Each row is a point. Any point is a mix of the corners, with weights that add up to 1. It lies inside the corners' shape when no weight is negative. Is each point inside? If not, which corners have a negative weight?
(in the rows, 128 means zero)

Corners:
(1): [120 177 118]
(2): [ 81 166 166]
(3): [216 155 117]
(4): [163 117 112]
Points:
[149 130 122] -> inside
[177 130 104] -> outside (2)
[190 158 120] -> inside
[111 169 155] -> outside (4)
[105 168 143] -> inside
[121 175 150] -> outside (4)
[ 97 164 158] -> inside
[142 148 119] -> inside

Corners:
(1): [106 112 106 105 139 136]
(2): [ 84 211 142 119 165 103]
(3): [ 69 150 124 103  76 109]
(4): [198 138 125  78 116 106]
(5): [136 174  99 133 107 132]
(6): [ 66 100 114 125 128  72]
(7): [216 122 164 124 154 127]
Points:
[213 152 159 115 145 127] -> outside (1, 6)
[ 84 189 136 135 137  99] -> outside (1, 4)
[130 174 135 118 131 109] -> outside (1)
[113 128 113 113 132 121] -> inside

Corners:
(1): [200   7 149 133 162 133 104  66 130]
(2): [112 166 146 189 127  89 117 137 139]
(3): [ 91 140 133 132 104 128  82 137 159]
(4): [134 113 120 101 175 125 103  96  69]
(5): [113 214 151  48 119  77 104 150 143]
(6): [148 113 155 144 173 135 148 136 163]
(7): [165  79 115 139 125 138 167 108 114]
(8): [165  34 115 160 179 106 133 140 137]
(9): [ 98 168 176 140 104  99 109 228  98]
(10): [ 60 173 156  57 133  77 127 124 118]
Points:
[ 99 138 147 100 140  93 124 130 124] -> inside
[146 146 164 177 128  99 133 186 133] -> outside (3, 4, 10)
[103 158 146 123 127 102 119 162 122] -> outside (1)
[114 128 143 110 135 106 124 133 117] -> inside
[154  98 137 146 146 122 120 125 133] -> outside (10)
[135 111 152 125 140 114 119 137 123] -> inside
[133 150 143 105 122  97 130 128  98] -> outside (3, 6, 8)
[134 123 151 132 140 114 125 140 152] -> outside (4)

Corners:
(1): [130 126 134 120  96 116 143 130 153 121 126 155]
(2): [131 119  94 101 114 127 122 124 148 123 122 144]
(3): [169 127 127 115 113 120 155 101 129 120 148 158]
(4): [117 129 133 125 137 103 139 145 130 127 114 158]
(5): [112 116 132 131 160 128 123 100 124  99 123   7]
(6): [120 125 121 146 120 159 142 123 135 120 105 148]
(7): [114 115 140 101 146 152 146 102 139 110 136 142]
(8): [143 153 116 115 119 123 138 162 155 144 118 145]
(9): [151 116 130 114 130 137 139 140 113  93 122 115]
(10): [118 140 124 114 108 141 114 126 103 159 132 156]
(11): [128 176 132 100  91 115 134 101 147 152 105 168]
(12): [182 122 130 125 120 141  91 109 124 108 138 124]
(13): [111 146 103 131 129 145 104 130 124  98 136 114]
Points:
[140 134 125 113 122 128 129 122 132 120 130 131] -> outside (6)
[127 134 132 123 125 123 157 124 143 117 122 127] -> outside (2, 10, 12)
[143 130 126 118 120 124 138 120 129 123 132 146] -> inside
[150 128 122 115 117 126 141 113 133 120 135 145] -> inside
[129 122 125 124 129 133 130 126 125 120 129 125] -> outside (11)
[143 128 124 121 121 131 134 116 131 121 129 136] -> inside
